Each row is a point. The window is the flat piece filled in between its corners: a triangle in 3 columns, a solid with four corners in 4, and so on. A path goes straight from each point to the next, and from the last back to the first. After which points does the path pass through the window?

Window (4 x 4):
-8.1; 5.0; 4.9; -1.1
4.6; -2.3; -0.6; 3.1
5.2; 2.4; -4.3; 0.0
-10.6; -1.0; 2.6; -3.6
Path:
(1): -10.7; -1.0; -2.2; 0.9
(2): 2.9; 2.6; -4.7; 1.7
(3): 6.1; 1.7; -1.6; -3.0
(4): 1.0; 2.8; 0.8; -5.8
(5): -3.0; -0.9; -4.6; 5.0
(6): -2.3; 2.8; -7.2; 4.2
(7): 0.7; 1.8; 2.8; -3.8
(8): 6.1; -2.8; 5.2; -1.4
(9): 1.2; -0.5; -1.8; 2.9
(10): -1.5; 0.5; -6.6; 3.6
(11): 3.7; -2.1; 3.2; -5.2
(12): -8.6; -0.5; 4.5; -5.1
Through the window after points: 2, 4, 6, 8, 12

Window, 6 rows:
-2.7; 2.5; 5.4; -7.4; -2.2; -8.0
-9.3; -2.0; 0.2; 3.8; -7.9; -3.8
1.3; 1.8; -4.9; 2.1; 0.8; 0.8
-3.0; 0.8; -6.1; -0.4; -10.9; 2.8
4.4; -2.6; 2.4; -1.7; 3.0; -2.2
4.9; 8.6; -1.1; 4.9; -8.4; 1.3
Path:
(1): -2.1; 3.9; 4.7; -2.8; -0.5; 1.9
(2): -4.7; 0.9; 1.8; 0.3; -5.1; 4.7
(3): -1.2; 1.2; -5.4; -1.9; -8.8; -2.5
(4): 1.9; 1.5; -3.5; 3.4; -6.4; -1.5
(5): -1.2; 3.4; -0.4; 4.3; -5.8; 2.8
(6): 1.8; -0.4; 1.5; -1.5; 0.1; 0.6
(7): 3.6; -0.8; -2.3; 1.1; -0.3; -6.2
(8): 6.0; 3.7; -7.2; 0.8; -6.7; -6.2
(9): -4.8; 2.6; 1.6; -1.1; -7.6; 3.0
(10): -5.1; 4.0; 5.9; -2.5; -2.1; 1.4
(11): -0.2; 2.7; 1.0; -2.3; -5.2; -6.5
(12): 3.0; 0.3; -1.5; -4.3; -1.8; -8.3
Through the window after points: 2, 6, 8, 10

Window (9 x 9):
-2.6; -10.5; -10.0; 0.5; -5.5; 2.0; -2.5; -1.5; -3.3
6.6; 0.5; -4.0; -3.6; -7.9; -4.0; 5.5; -1.5; 4.4
-4.8; -3.4; -6.5; -5.9; -4.1; 9.4; -1.8; -3.2; 1.9
-5.7; 0.6; -2.7; -0.1; -12.0; -6.9; 9.4; -1.4; 2.8
-2.4; 1.0; -7.9; 5.2; 1.8; 0.8; 4.6; 6.9; 6.6
-0.2; -8.7; 4.5; -1.7; 5.1; 1.8; -2.9; 4.9; -1.0
-1.2; 1.7; 6.5; -0.5; -9.5; 4.2; 4.7; 3.4; 6.5
1.5; -3.9; 5.4; 5.2; 1.0; -0.3; 6.0; -8.3; -2.7
-2.4; 2.6; 5.7; 4.8; 0.3; 1.8; -1.0; -1.7; 4.6
Path:
(1): -1.2; -2.3; 3.3; 3.7; -0.9; 1.0; 2.4; -3.0; 4.8
(2): -0.8; 2.1; 2.3; 1.7; -1.9; 1.5; 0.8; -1.5; 0.5
(3): -1.6; -2.5; -2.0; 0.0; -0.3; 1.7; -0.7; 3.2; -2.9
(4): -1.3; -8.2; -1.8; -0.2; -1.1; 2.1; -0.1; 0.6; 3.2
(5): -2.7; -6.9; -5.3; 0.2; -2.9; 3.1; 2.3; -1.4; 10.3
(6): -1.6; 2.1; -4.3; -2.2; -3.4; 3.6; 1.6; 1.1; -1.5
(7): -1.7; 1.5; 1.2; -1.1; -6.1; 1.5; 1.7; -1.4; -4.7
(8): -2.8; -6.5; -0.1; -0.5; -6.4; 0.0; 2.7; -2.4; 7.8
(9): -7.8; -6.5; -3.8; 1.0; -2.0; 0.6; 5.0; -2.5; 10.4
(10): 2.3; 5.2; -1.7; -1.2; -7.9; 2.2; 2.2; 3.4; -4.8
(11): 0.7; 0.8; -3.9; -1.7; -5.8; 0.8; 3.6; -0.3; 0.0
(12): 0.8; -2.5; -3.7; -1.5; -4.1; -0.4; 3.0; -0.8; 7.2
(13): -2.0; -6.6; -0.8; 2.2; -0.8; 0.0; 7.0; -1.9; 11.9
(14): -0.2; 2.6; -0.8; 2.7; -3.1; 1.8; 2.7; 3.0; -1.2
(15): -2.7; 7.4; 0.9; -0.2; -5.3; 1.2; 3.4; 0.9; -0.9
(16): -2.5; -2.7; 2.8; 0.7; -3.9; -1.8; 6.3; -2.3; 8.6
Through the window after points: 1, 3, 5, 9, 11, 13

Window, 12 rows:
-0.2; -1.9; -2.5; -1.5; 2.0; 5.4; 1.0; 2.1; 1.0; -10.0; -5.4; -4.0
-3.6; 1.4; -8.5; 5.4; 1.3; -5.6; 0.0; 2.4; -2.6; -4.3; -9.4; 1.3
0.0; -4.2; -4.7; -11.3; 8.0; 5.5; 1.9; 4.7; 3.1; 6.6; -1.4; -4.5
-3.5; -5.5; -9.0; 5.3; -4.5; 0.3; -10.5; 1.9; -1.2; 3.4; 4.0; 7.0
-10.2; -5.3; -0.6; -3.4; 2.4; 5.1; 0.9; -1.1; -2.9; 6.1; 4.1; 4.9
6.2; 3.1; -9.2; -4.0; 2.0; 6.3; 7.5; -7.1; -6.2; -4.1; -1.7; 1.0
-2.2; -1.8; -1.6; -1.4; 10.9; 1.2; -0.7; -0.3; -0.2; -0.4; 8.4; 6.2
-2.3; -1.6; 0.7; 3.1; 1.3; 9.3; 5.6; -0.4; 7.7; 2.9; 7.7; 1.9
-8.6; -5.0; -1.6; 4.1; -5.0; -1.6; 0.9; -4.2; 9.5; -0.8; 6.2; 1.2
0.1; 4.7; 2.6; 0.2; 0.4; 0.0; -7.2; -4.5; 8.3; 7.0; -4.7; -2.5
-9.4; 8.3; 1.2; -6.0; -6.4; -6.4; 1.7; 6.5; -1.4; -1.6; -6.5; -3.6
6.5; -1.6; 8.3; -1.9; -2.7; -5.2; -2.3; 4.7; -9.4; 2.1; -5.0; -3.9
Path:
(1): 1.1; -1.0; -3.8; -2.5; -0.4; 1.8; 1.5; -1.9; 3.0; 0.4; -2.7; 3.7
(2): -1.4; 1.4; -3.4; 0.9; 0.5; 1.6; 0.3; -3.4; -0.9; -0.7; 0.4; -2.1
(3): -5.1; -1.4; -1.8; 1.3; 0.6; 1.9; -2.8; 0.9; -1.3; 1.9; 3.7; -6.1
(4): -1.7; -2.6; -0.9; -1.2; -0.5; -1.3; 0.5; 2.4; 6.2; 0.3; -6.0; 9.4
(5): -0.6; -0.3; -1.4; -4.5; -3.4; 0.7; 1.3; 1.7; 3.2; 0.7; -2.9; 10.5
(6): -4.6; -2.2; -6.4; 3.9; 2.3; 1.9; -4.1; -1.4; -3.6; 0.7; 1.6; -4.7
(7): -3.7; 0.2; -3.2; 1.2; 0.7; 2.0; 1.1; -2.0; 1.0; 1.8; 3.6; -3.2
(8): 1.4; -5.6; -0.3; -3.8; -2.5; 1.1; 0.1; -0.6; 2.6; -1.5; -3.9; 9.5
(9): -3.5; -1.8; -2.6; -0.9; -0.1; -0.4; 1.8; 1.4; 3.0; 0.1; -2.5; 3.3
(10): -8.2; -0.1; -3.6; 0.1; 0.3; -0.6; -3.0; -1.9; 0.3; 1.1; 6.1; -9.2
(11): -2.9; -2.0; -2.4; 1.8; 3.1; 2.4; -2.4; 0.1; -0.5; 0.3; 2.2; -5.6
(12): 2.4; -3.9; -1.7; -0.5; 0.7; 1.4; -0.2; 0.9; -0.5; 0.5; -2.4; 6.7
(13): -4.6; -1.6; 1.4; -5.5; -1.9; 1.0; 2.1; 2.9; 6.6; -1.3; -3.5; 7.9
(14): -7.5; 1.8; -2.6; 0.7; 0.8; 1.7; 0.3; 0.2; -6.2; 4.3; 3.8; -5.8
(15): -4.9; 0.8; -4.5; 1.8; 5.7; 6.9; -0.8; -0.2; -3.9; -0.8; 3.1; -10.9
(16): -0.3; -2.5; -1.6; -3.0; -0.1; 0.8; 1.7; 2.2; 4.1; -2.4; -3.4; 5.5
Through the window after points: 1, 5, 7, 9, 13, 15

Window:
-0.1; 1.6; 6.1; -2.2; -5.8; 7.7; -0.9; -0.1; -5.7; 3.1; 3.7; 5.8; 4.7; 0.9
-9.3; -7.4; -3.3; -0.3; -1.4; 3.8; -5.0; -6.7; 6.8; -0.1; 5.2; 0.5; -9.3; -1.0
0.0; -1.1; 8.1; 3.3; -3.0; -2.4; -1.6; 2.6; 0.2; 4.6; 0.0; -1.4; 7.4; -3.0
0.3; -4.1; 3.6; -4.4; -2.9; 2.2; 0.1; 4.1; -5.5; 7.1; -5.9; -0.4; 2.1; 0.9
3.2; -3.8; 6.7; -4.4; -5.4; 2.7; -5.6; 5.6; -2.8; 3.0; 4.4; -6.8; 5.6; 1.4
0.8; -9.1; -4.8; 4.4; 3.0; 5.4; -5.5; -11.6; 4.4; 4.4; 6.9; 2.3; -7.6; 2.0
1.5; -7.1; -5.3; 1.2; -3.0; 2.0; 10.6; 2.1; 13.8; 1.6; 3.4; -9.8; 0.4; -0.6
0.9; -1.9; 9.2; -2.8; 2.1; 1.7; 4.5; 2.9; -8.0; -1.1; 0.9; -3.5; 4.2; -1.3
0.1; 1.5; -6.9; 6.0; 3.5; 3.7; 3.3; 4.2; 11.1; -1.9; 0.5; -8.8; -0.6; 4.3
2.0; -0.4; 5.1; -6.5; 1.0; -2.2; -2.3; 0.5; 0.7; 1.6; 3.1; 4.4; 3.4; 4.1
3.5; 2.8; 7.8; -1.4; -6.6; -1.2; 0.4; -1.4; -4.3; 2.0; 0.0; -2.2; -1.8; 3.2
0.7; 1.9; -1.2; -3.6; -3.5; -2.6; 1.0; 0.0; -7.8; 1.5; 1.1; -3.0; 7.0; -1.6
-2.2; -4.3; -0.9; -3.2; 1.4; 8.4; -5.7; -12.9; 9.5; 3.7; 1.7; -2.7; -4.3; -2.1
-2.7; 0.4; -4.0; 1.7; 3.0; 1.5; 7.5; 4.2; 10.6; 8.7; 6.8; -11.9; -1.8; 0.8
Path:
(1): 2.7; 0.8; -2.6; 2.0; -0.5; 4.6; 1.1; 1.8; 0.5; -1.8; 4.6; -2.1; -3.9; -11.7
(2): -2.7; -3.6; -1.2; -0.3; -1.3; 1.3; 0.8; -1.2; 5.1; 2.0; 1.9; -4.3; 0.3; 3.8
(3): -4.9; -5.6; 2.5; 2.5; 0.2; 2.0; 2.8; -3.1; -1.8; 3.5; -0.1; -9.5; 4.5; 9.0
(4): 3.0; -1.0; 3.0; -2.9; -1.7; 2.6; -2.2; 3.6; 1.4; 1.0; 3.5; -2.3; 1.1; -1.9
(5): 3.2; -1.6; 2.6; -1.9; -2.1; 2.6; -2.6; 4.9; -2.1; 1.6; 3.2; -0.7; -3.2; -5.5
(6): -1.8; -0.4; 3.8; -0.6; -0.4; 1.2; -2.3; -3.0; -0.6; 3.1; 1.5; -1.2; 2.2; 4.2
(7): -3.8; -4.7; 5.1; -2.0; -0.2; 0.9; 1.0; -6.7; -2.3; 5.0; 1.9; -3.7; 5.9; 8.6
(8): 1.8; -2.2; 2.0; -1.3; -1.9; 2.9; -0.7; 0.9; -0.2; 2.6; 3.2; -0.5; -1.9; -3.7
(9): 5.7; 0.4; 2.0; -1.9; -1.3; 1.1; 0.6; 1.5; -0.8; 2.2; 1.8; -2.5; 1.2; -1.4
(10): -6.3; -6.6; 6.4; -2.0; -2.3; 1.9; -0.2; -1.9; -1.0; 6.4; 0.8; -3.4; 6.9; 8.6
(11): -4.9; -2.0; 1.6; 0.3; -2.9; 1.2; 5.2; -1.8; 1.0; 3.7; 2.7; -7.3; 3.8; 6.8
(12): 1.4; 0.2; 0.0; -0.7; -0.3; 1.0; 0.9; 1.3; 2.9; 4.5; 3.5; -4.2; -1.5; -1.6
(13): 6.1; -1.2; 4.9; -1.8; 0.9; 2.6; 1.8; 6.2; 2.3; -0.5; 0.1; -1.1; -0.5; -6.6
(14): -6.4; -4.4; 1.7; -1.1; -1.8; 1.9; 2.9; -5.7; -3.0; 3.5; 4.0; -7.2; 5.0; 8.1
(15): -1.2; -4.0; 1.4; 0.6; -3.0; 1.5; 3.8; -1.5; 5.2; 2.8; 1.7; -5.1; 2.7; 4.6
(16): 6.2; 1.5; -0.7; -2.7; -2.2; 1.1; 1.7; 5.8; 1.1; 2.4; 3.5; -5.3; -6.4; -8.1
Through the window after points: 1, 3, 11, 13, 15

Window, 14 rows:
10.2; 0.6; -4.9; -0.7; 1.7; 5.1; -1.9; 4.7; -4.1; 4.8; -5.3; -2.7; 8.4; -0.2
3.2; 2.7; -7.7; 14.4; 11.9; 1.2; -0.6; -0.6; 1.6; 6.5; 0.8; -0.4; -6.0; -5.4
-5.3; -0.5; 0.4; 0.1; -3.9; -1.3; -2.9; 0.7; -5.9; -3.7; 2.9; -3.1; 3.5; 0.4
-3.4; 2.4; 0.5; -6.2; 0.2; -6.2; -1.0; -6.3; 2.2; -6.7; -4.4; -0.6; -0.1; -1.9
-2.9; 6.2; 10.7; 4.2; -5.1; -10.9; 3.0; -10.1; 2.7; -9.4; 2.1; 2.0; -1.0; -4.1
-2.8; -1.8; 4.3; 3.6; -5.5; -4.0; -1.8; -2.1; 7.5; -6.9; -3.9; -1.1; -1.3; -5.2
6.9; 0.6; -9.8; 5.6; 0.4; -1.0; 2.9; 4.1; -3.1; 4.4; -5.0; -6.6; -4.9; -1.2
4.4; 0.1; -3.9; 2.8; 7.2; 5.5; 7.8; 9.8; 0.1; 5.3; -4.4; -4.7; -2.4; -0.7
-2.4; 0.7; -3.1; -2.2; -6.3; 4.8; -1.0; -4.4; -2.9; 9.3; -3.1; -0.4; 2.5; 3.7
2.9; -2.9; -5.6; 1.0; 1.5; -4.2; 2.4; 8.7; -0.9; 6.7; -5.4; 3.4; 1.0; -0.2
2.8; -3.5; -1.5; 1.5; 3.1; 0.4; -2.1; -2.8; -4.5; 12.4; 2.5; -7.6; 0.5; -4.4
9.2; -2.3; -6.6; -3.0; 0.2; 2.9; 1.7; 5.0; 1.8; 1.2; 2.9; -0.4; -0.4; 1.2
-1.8; -2.9; -5.5; -0.4; -2.9; -2.4; 4.5; -2.4; 2.1; 1.8; -2.3; -3.6; 8.8; 2.5
-1.5; 5.4; -4.8; -2.5; -3.9; -0.6; -2.9; 4.8; 0.6; 9.6; 1.0; -6.6; 5.7; 0.5
Path:
(1): 5.7; -2.5; -3.7; 0.0; 2.1; -2.4; -4.8; 1.1; 1.4; 3.1; -0.2; -5.4; 3.7; 6.0
(2): 3.0; 1.9; -1.6; 3.0; 6.0; -6.0; -6.1; 0.1; -2.5; 2.2; -2.6; -3.0; -1.8; 7.8
(3): -0.8; 2.4; -3.4; 0.4; -4.2; 0.7; 4.7; 0.8; 3.1; 0.0; -1.1; -0.3; 2.0; -6.4
(4): -4.5; 4.9; -6.5; -4.6; -2.6; 0.7; 5.9; 1.6; -5.5; 2.2; -3.2; -2.6; 5.4; -9.1
(5): 3.5; -2.2; 1.8; 4.9; -0.8; -5.5; -3.4; -1.1; 7.4; 1.1; 2.0; -2.0; -4.6; 6.0
(6): 3.4; 1.7; -0.6; 2.8; 1.2; -1.3; -0.7; 0.2; -0.6; 2.9; -2.3; -2.1; 0.4; 2.2
(7): 0.9; 1.1; -4.9; -2.3; -3.1; 0.4; 2.7; 2.3; -0.4; -0.4; 1.1; -0.8; 0.0; -10.4
(8): -0.7; 0.1; -4.7; 2.2; -2.3; 0.4; 4.6; -2.9; -0.8; -0.8; -1.2; 0.5; 2.1; -7.3
(9): 1.2; 2.4; 3.8; 2.2; 1.5; -4.4; -5.8; 0.8; 1.0; 3.1; -0.6; -4.4; -0.1; 7.6
(10): -0.3; 0.6; 0.6; 1.9; -0.9; -3.0; -5.8; 0.9; 0.7; 1.7; -7.8; -1.8; -0.8; 7.3
(11): 2.7; 0.1; -8.0; -1.2; 0.0; 1.3; 8.0; -1.1; 0.5; 1.9; 4.4; -3.8; 7.5; -11.0
(12): 3.8; 0.5; -5.5; 3.6; -1.5; 2.1; 1.0; -0.2; -3.7; 4.1; 2.0; -2.3; 3.0; -14.8
(13): -2.0; -2.0; 0.5; -1.2; 0.5; -1.7; -2.5; -0.6; -2.2; 5.4; -1.1; -5.5; 0.1; 9.2
(14): 1.5; -0.6; 0.4; -0.7; 3.1; -4.6; -3.6; 1.9; 3.5; -0.1; -7.1; -4.8; 3.6; 4.2
(15): 0.9; 2.5; -4.5; -1.8; -1.2; 0.8; 2.9; -3.4; -2.4; -0.6; 0.3; 0.8; -1.2; -5.8
(16): -0.3; -0.1; -5.0; 0.6; -2.8; -0.1; 6.5; 0.9; -0.2; 2.0; -2.7; -0.3; 3.1; -3.2
Through the window after points: 8, 10, 12, 14, 16

Window:
-4.3; 0.7; -4.7; -0.7; -1.1; -1.1; 3.3; -9.9; -2.6; -4.5; -7.2; 0.6; 1.2; -7.3
-4.6; 3.3; -5.6; -2.6; 7.7; 0.9; 2.5; 1.1; 2.4; 0.7; 4.3; -5.4; 3.9; -2.5
-7.9; -0.8; -5.5; 6.5; -2.6; 2.3; -6.0; 1.0; 4.5; 2.3; -2.5; 4.6; -3.2; 3.5
-4.7; 2.6; -1.7; 18.6; -3.3; 3.7; -2.4; 1.4; -0.6; 0.5; 3.3; -1.2; -0.5; -3.8
-3.4; -3.3; -2.0; -4.4; -5.9; -0.9; -1.6; -8.4; 5.9; -0.4; -0.3; 1.3; 3.2; -1.7
-1.2; -6.0; -7.0; 0.1; -0.2; 0.3; -8.4; -2.1; -3.1; 1.5; 2.2; -2.2; -0.4; -0.1
-3.6; 0.3; 3.9; -9.6; -7.0; 11.5; 5.2; -5.4; -6.3; -5.3; 7.4; -5.2; -13.4; -2.1
-1.9; -3.4; -4.2; 2.6; 4.8; -7.2; 2.2; 3.0; 3.5; -0.2; 3.1; -2.6; -1.6; -4.5
-0.3; 11.5; -3.5; -2.5; 6.5; -6.6; 2.0; -1.6; 4.4; -7.5; 2.1; -6.1; 2.2; -2.5
3.7; 4.4; -0.2; -4.7; 0.8; -1.7; 1.8; -2.0; 4.0; 3.9; -7.0; 1.5; 2.9; 0.6
-8.1; 3.6; 5.7; -0.5; -0.4; -8.4; -1.8; -3.7; 4.6; 3.3; -7.1; 0.3; 4.5; 3.2
-3.5; 0.8; 3.1; 2.4; 8.4; -2.2; -1.4; -1.2; 7.3; -5.3; -1.9; -3.7; 2.2; -2.0
-1.4; -2.1; -1.6; -7.6; -2.0; 0.0; 0.6; 8.3; -2.2; -6.5; 4.5; -3.1; 2.9; -4.9
-0.5; 0.8; -1.9; -5.0; 0.2; 1.9; -3.3; 4.6; -9.6; -7.6; 16.5; 13.2; 7.5; -0.2
Path:
(1): -2.5; 4.6; -2.6; 2.1; 3.0; 0.9; -6.2; -0.8; 7.1; 1.4; -1.8; 1.9; -3.5; -9.8
(2): -2.7; -2.0; -1.5; -0.9; -1.5; -3.8; 5.7; -1.3; -0.4; -3.6; -1.0; -8.0; 3.7; 4.9
(3): -3.3; -2.8; -4.7; 1.0; 0.7; -3.4; 3.9; -1.2; 4.7; -2.6; -1.1; -3.3; 3.6; 3.2
(4): -5.0; 2.7; 0.9; -0.1; 1.6; -1.7; -3.2; -2.7; 2.7; 1.2; -3.0; -2.6; -0.6; -3.5
(5): -4.6; 2.7; -1.2; -0.8; 0.7; -1.8; -3.1; -0.4; 1.1; 1.5; 0.2; 5.2; -2.4; -7.4
(6): -0.9; -0.2; 0.1; 1.1; 0.9; -1.8; 1.1; -2.5; 2.0; -7.2; 0.5; -5.1; 2.0; 3.3
(7): -3.6; 2.8; -5.6; 3.5; -1.1; -2.7; 4.9; -0.3; 3.2; -5.7; -1.9; -3.1; 3.1; 5.7
(8): -0.9; -1.1; 0.6; -2.1; 2.0; 1.6; -6.4; -0.7; 0.2; 3.4; 1.2; 1.9; -0.4; -6.0
(9): -2.3; 3.6; -0.2; 0.1; 1.8; -4.2; -4.9; -0.6; 4.3; 1.4; 0.9; 2.3; 0.2; -7.2
(10): -4.5; -4.6; -4.3; 3.0; -2.7; 1.2; 4.8; -3.0; -1.8; -3.3; -0.7; -6.0; 2.4; 7.5
(11): -1.1; -1.4; -4.2; -0.5; 0.6; -3.2; 2.6; -0.9; 2.8; -1.4; 1.3; -1.8; 1.6; 1.1
(12): -7.2; -0.6; 2.6; 1.8; 3.2; -3.8; -5.3; 0.4; 2.6; 0.2; 1.7; 1.1; -2.5; -11.0
(13): -2.8; 3.0; -1.8; 8.6; -1.2; 0.6; -3.3; 1.6; 0.4; -0.2; 4.1; 0.4; -0.8; -5.7
(14): -4.5; -0.9; -2.0; 8.5; -1.3; 2.7; 1.2; -0.8; -1.7; -1.9; 1.9; -0.4; 2.7; 2.1
(15): -3.3; -0.9; -5.1; -0.4; 0.0; -0.5; 4.6; -0.1; 1.2; -1.7; 2.3; -1.0; 2.1; 6.7
(16): -2.1; 3.1; 5.0; -1.7; 1.9; -3.0; -9.4; 1.2; 2.9; 0.8; 2.3; -0.7; -0.9; -11.4
Through the window after points: 7, 9, 11, 13

Window (14 x 14):
3.9; -2.2; -1.5; -4.7; 0.4; 4.6; 5.8; 1.8; 1.2; -0.2; 7.7; -5.3; 1.0; 3.7
2.1; 1.5; 0.3; -4.0; 0.5; -0.2; 7.2; -0.5; 0.8; -5.1; 0.6; -8.8; 1.7; 0.2
0.5; 3.8; 6.8; -1.4; -1.7; 9.4; 6.5; 6.6; -3.3; -8.3; 1.3; -11.6; 2.3; -5.4
8.6; -1.0; 4.7; 3.6; -10.8; -3.5; -4.0; -1.0; 3.4; 6.4; 2.7; -0.1; -3.3; 4.1
-0.3; 2.2; 2.5; -9.3; -2.4; 6.3; 4.2; 5.3; -3.2; 5.7; -7.7; 1.2; -6.2; 4.9
0.5; -3.1; 0.0; -1.1; -1.2; -0.5; 9.2; 4.9; 4.9; -4.3; 3.5; -0.7; -3.7; 6.0
12.2; 2.0; -1.7; -2.4; 2.9; -3.2; 7.1; 15.1; -5.7; 7.1; -2.8; 5.0; -2.5; -1.7
-12.3; 0.1; -2.4; -2.0; 2.6; 5.4; -3.6; 4.4; -6.1; 3.6; -7.7; 4.9; -3.3; 4.2
-5.5; 5.3; 5.5; -6.3; -0.7; -1.8; -4.7; 1.1; 2.8; 2.8; 4.4; -3.5; 11.6; 9.1
4.5; 5.3; 0.0; -2.3; 1.7; -0.1; -3.4; 1.0; 5.1; -0.4; 3.6; 2.8; -3.7; 3.9
5.1; 1.2; -3.4; 4.0; -6.0; 3.0; 1.5; 4.1; 2.2; -2.9; -2.9; 1.6; 0.6; 5.7
0.0; 2.5; 2.3; 5.1; 0.9; 2.2; 8.7; 1.1; 2.3; 0.6; 0.0; -4.1; 2.2; 8.8
5.1; -5.4; 4.1; 7.2; 0.6; 2.3; -3.3; 0.0; 3.9; -5.5; -1.4; 0.9; 3.1; 3.2
3.8; -3.0; -3.4; -1.6; 7.3; -5.3; -9.5; 4.9; 12.3; 3.8; 2.5; -4.7; -4.2; 6.7
Path:
(1): 1.7; 0.6; 2.0; -2.3; -1.0; 1.7; 2.0; 3.9; -2.7; -1.4; -1.4; -2.4; -3.0; 6.4
(2): 7.9; -1.3; 0.5; -2.7; 0.7; 0.0; 1.3; 4.1; -7.5; -2.5; -0.1; -3.3; -0.9; 6.7
(3): -3.6; 1.7; 1.6; -2.1; -1.4; 3.6; 4.9; 3.5; 7.5; 2.0; -0.5; -3.1; 1.0; 0.0
(4): 0.3; -1.0; -1.3; 1.9; -3.1; 5.4; 4.6; 3.2; 8.2; 4.1; 0.2; 4.1; 5.7; -1.5
(5): 6.6; 2.6; 0.3; -0.6; -1.0; -3.3; -2.2; 5.1; -3.2; -2.7; -1.1; -4.3; -4.7; 10.2
(6): 2.6; 1.4; 1.4; -0.4; -0.8; 1.6; 1.8; 3.8; -3.0; -0.5; 1.2; -3.0; -0.9; 7.7
(7): 1.6; -1.5; -1.5; -1.6; -0.3; 3.1; 4.6; 2.1; 5.3; 2.3; 1.9; -0.7; 0.8; 0.2
(8): 0.0; 1.1; 1.8; -2.3; -0.3; 0.8; -0.7; 3.9; 5.0; 2.6; 0.9; -0.3; 3.8; 1.5
(9): 3.4; 4.2; 1.0; -2.6; 0.2; -0.7; -0.6; 1.6; -3.5; -2.8; 4.0; -5.7; -1.4; 12.6
(10): 2.6; 0.8; 1.0; 2.3; -0.1; 0.2; 0.8; 3.6; -0.9; -2.3; 1.3; -1.3; 0.1; 6.3
(11): -1.1; 0.0; -2.5; 0.9; -0.3; 2.9; 1.1; 2.1; 5.3; 1.2; -1.1; -0.1; 2.9; 0.0
(12): 1.8; 1.0; 1.0; -3.1; -2.6; 2.5; 3.9; 2.7; 3.0; 3.9; -1.6; -0.5; -1.3; 2.1
Through the window after points: 4, 6, 8, 12
